Each point is reached from the start by the listed moves, each made once or not at all, plus a little noise. Is the number of moves made odd or even? Then give how often each move was made.

Moves:
(1): [ 2.3 -1.8 -7.4]
(2): [ 4.8  6.1 -0.7]
(3): [ 4.3 -4.6  1.4]
Start: [ 1.9 -0.4  3.9]
Points:
[ 7.0 -5.2  5.5] -> odd (0, 0, 1)
[ 1.8 -0.2  3.6] -> even (0, 0, 0)
[ 5.1 -1.9 -3.3] -> odd (1, 0, 0)

Moves:
(1): [ 3.8 -2.0 -2.0  1.4  1.5 -0.3 -2.0  4.6  0.5]
(2): [ 3.6  2.1 -1.7 -0.5 -3.1  0.2 -1.9 -5.2  6.3]
(3): [ 1.0  5.1  6.3  3.1 -3.2  3.0 -0.4 -1.3 -1.7]
(4): [-2.1 -1.4 -3.0  4.8 -2.9  2.7  0.2  0.4  3.3]
(5): [-2.6  2.5 -0.2 -1.3  4.3  2.1 -2.0  1.2  4.2]
(6): [ 0.9  0.1 -1.3 -4.2 -2.4  8.6  2.3  2.1  2.9]
(7): [-0.1  1.5 -0.1  3.5  1.8 -1.8  7.5  1.1 -0.1]
(8): [-2.4  5.9 -2.1 -2.8 -3.1 -3.4  2.5  4.5 -1.4]
(9): [ 0.2 -5.7  3.3 -0.1 -1.0 -3.6 -4.1  0.2  6.7]
Start: [-0.3  1.4 -1.5 -1.4 -0.4 -0.6 -1.6 -3.9 -2.2]
Points:
[-3.1  6.5 -8.9  0.4 -0.1  0.5 -3.2  6.6  4.6] -> even (1, 0, 0, 1, 1, 0, 0, 1, 0)
[ 3.4 -0.5 -3.6  0.3  1.2 -1.1 -4.0  1.0 -1.9] -> odd (1, 0, 0, 0, 0, 0, 0, 0, 0)
[  0.1  13.0  -1.8   3.1 -12.6   1.7  -1.3  -5.7   4.3] -> even (0, 1, 1, 1, 0, 0, 0, 1, 0)
[-1.9  8.9  4.3  0.3  1.2  4.3 -4.2 -4.1  0.2] -> even (0, 0, 1, 0, 1, 0, 0, 0, 0)
[ 1.3  2.3  7.7  5.4 -3.0 -3.2  1.4 -3.8  3.3] -> odd (0, 0, 1, 0, 0, 0, 1, 0, 1)
[ 0.2 11.5 -1.7  4.0 -5.7 14.1  4.1 -6.1 12.6] -> even (0, 1, 1, 1, 1, 1, 1, 0, 0)

Moves:
(1): [ 6.4  1.7  2.1  0.5  3.3 -0.8  0.2 -1.4 -4.4  2.6 -2.9  1.2 -0.3 -1.0
  0.2 -1.2 -2.8  2.4]
(2): [-1.9  3.0  0.3 -0.2 -0.7  0.7  2.2  3.5 -1.9 -1.4  0.0  1.2 -0.7  4.4
  0.6 -2.3 -0.9  2.7]
(3): [ 0.3 -1.6  2.3 -1.1 -0.7 -1.2  2.9  1.7  3.3 -0.9 -1.5  0.2 -0.7 -0.1
  2.7  0.4 -1.5  1.7]
(4): [ 0.3  1.8  2.1  5.1 -1.0  2.6  2.7 -0.1  2.5  1.2 -0.5 -0.3 -0.6  2.1
  1.0 -0.1  2.1 -1.0]
(5): [-0.8 -0.3 -0.6 -0.5  3.4 -0.2 -1.9  0.5  2.0 -1.0  0.4 -1.0  0.7  3.1
 -0.5 -3.0  2.3 -0.7]
(6): [ 3.1  0.9 -1.8 -2.3 -0.3  1.3  2.1  0.9 -0.3 -1.6  3.3  2.2  2.2  1.8
 -2.5 -1.0 -0.6 -0.7]
(7): [ 0.3  2.2 -1.1 -0.8  0.8 -0.6  1.6 -1.3  3.5  1.2 -0.7  0.2  4.3 -1.5
 -0.2 -1.3  0.3  1.7]
(8): [ 1.9  0.9 -0.6  1.8  1.3  0.1 -0.1  3.8  1.0  1.3 -0.2 -0.2 -1.1 -1.0
 -0.6  0.7  0.0  1.5]
(9): [-0.5  1.9 -1.9 -3.1 -2.5 -0.5  0.3 -0.3  0.9  1.2 -0.5  1.5  1.8 -1.1
  1.1 -3.0  0.8 -2.8]
(10): [-0.4 -0.6  0.9 -0.5  0.9  5.5 -1.4  0.5  0.2  2.4  0.1 -1.8  2.1 -0.2
 -0.7 -1.2 -1.9  1.6]
(11): [ 0.6 -0.2 -0.1 -1.4 -1.0 -0.5  0.6  0.2 -0.6  3.9  3.1 -0.6  0.4  1.3
 -1.0  0.1 -0.6  0.1]
(12): [ 0.3 -0.4  1.8 -0.9  3.9 -0.3 -0.9  1.3 -2.5 -0.8  0.2  3.3  1.0 -0.6
  2.3 -1.3  0.1 -2.1]
(13): [ 2.4  1.0  1.8 -3.1 -3.9  0.7 -2.5  1.5  0.2  0.5 -1.5 -0.3  3.2 -1.4
  1.7  1.3  4.6  5.0]
(14): [ 0.1 -1.5 -2.8 -0.1 -1.6  0.7 -0.2  0.1 -2.0 -0.7 -1.3  2.0 -0.6  2.6
  2.1  0.3  1.7  0.4]
(15): [-0.4  0.9 -1.9 -0.6  3.1  2.3  1.6 -0.8  1.5 -0.9  4.9  1.5 -4.1 -0.5
  6.1  0.8 -2.2  3.3]
(16): [-0.3  0.9  0.1 -3.2  3.9 -0.7 -2.2 -1.4  3.5 -1.4 -3.1  1.8  1.2  1.5
  1.5  2.7  1.1  0.1]
(17): [ 0.8  1.3 -0.5 -1.2  2.9  4.2  4.1 -2.7 -1.5  0.3  0.9  0.0  0.1 -1.2
  2.7 -0.8  2.8 -0.3]
(18): [ 0.3  1.9  1.2  0.7 -0.1 -0.4 -2.0  1.1  0.1  4.5  1.7  5.5 -3.3  0.6
 -4.0  0.9  3.6  3.5]
Start: [-2.7  3.1  3.8 -0.1  3.4  0.8 -1.4 -1.7 -1.3  1.4 -2.9  0.8  2.6 -1.6
 -1.4  0.1 -1.0 -1.4]
Points:
[ 1.5  8.9 -0.7 -5.8 14.0  4.7  4.6  2.9 11.6 -0.7 -1.8 12.0  6.7  5.0
 11.9 -4.3  2.8  0.1] -> odd (0, 0, 1, 1, 1, 1, 1, 1, 1, 0, 0, 1, 0, 1, 1, 1, 0, 0)
[ 6.6  6.3  6.2 -2.0  1.4  0.9 -5.6 -0.1 -7.6  8.3 -6.7  8.9  1.8 -0.6
 -1.5  1.2  6.3  9.9] -> even (1, 0, 0, 0, 0, 0, 0, 0, 0, 0, 0, 0, 1, 1, 0, 0, 0, 1)
[  1.5  10.8   2.2 -13.3   5.5  14.7   4.9   2.7  -5.6   4.8   7.6   7.8
   8.4   0.8   8.5  -7.3   1.1   5.6] -> odd (0, 1, 0, 0, 0, 1, 0, 0, 1, 1, 1, 1, 1, 0, 1, 0, 1, 0)
[-1.4  6.6  4.7 -9.0  3.1  5.4  2.9  1.1  0.0 -1.9 -9.6  5.7  5.0  4.4
 10.0  1.6  6.6  8.3] -> even (0, 1, 1, 0, 0, 0, 0, 0, 0, 0, 0, 0, 1, 1, 0, 1, 1, 0)
[  2.4  10.8  -0.6 -12.8  10.2   7.0  -0.7   5.6  -2.2  -2.3  -4.8  11.3
  10.1   6.4   6.9  -6.7  10.7   1.9] -> even (0, 1, 0, 0, 1, 1, 0, 1, 1, 0, 0, 1, 1, 1, 0, 1, 1, 0)
[-0.6  9.5  3.5 -9.6 12.5  7.0  0.4  0.4 10.8 12.9 -3.1  6.6  8.0 -0.2
 -0.3 -4.5  5.6  5.0] -> even (0, 0, 1, 0, 1, 0, 1, 1, 1, 1, 1, 0, 0, 0, 0, 1, 1, 1)
[ 3.2 12.5  3.7 -9.2  8.7 12.8  5.7  7.5  6.0  9.4  7.3  8.1  5.2  3.8
  2.9 -5.4  4.7 17.5] -> even (0, 1, 1, 0, 1, 1, 1, 1, 0, 1, 1, 0, 1, 0, 1, 0, 1, 1)
[-3.1  6.1 -0.4 -8.8  9.0  1.8 -4.1 -1.0 -0.4  7.1  2.3 15.7 -0.8  2.3
  7.0  0.7  3.5  1.2] -> odd (0, 0, 0, 0, 0, 0, 0, 0, 1, 0, 1, 1, 0, 1, 1, 1, 0, 1)
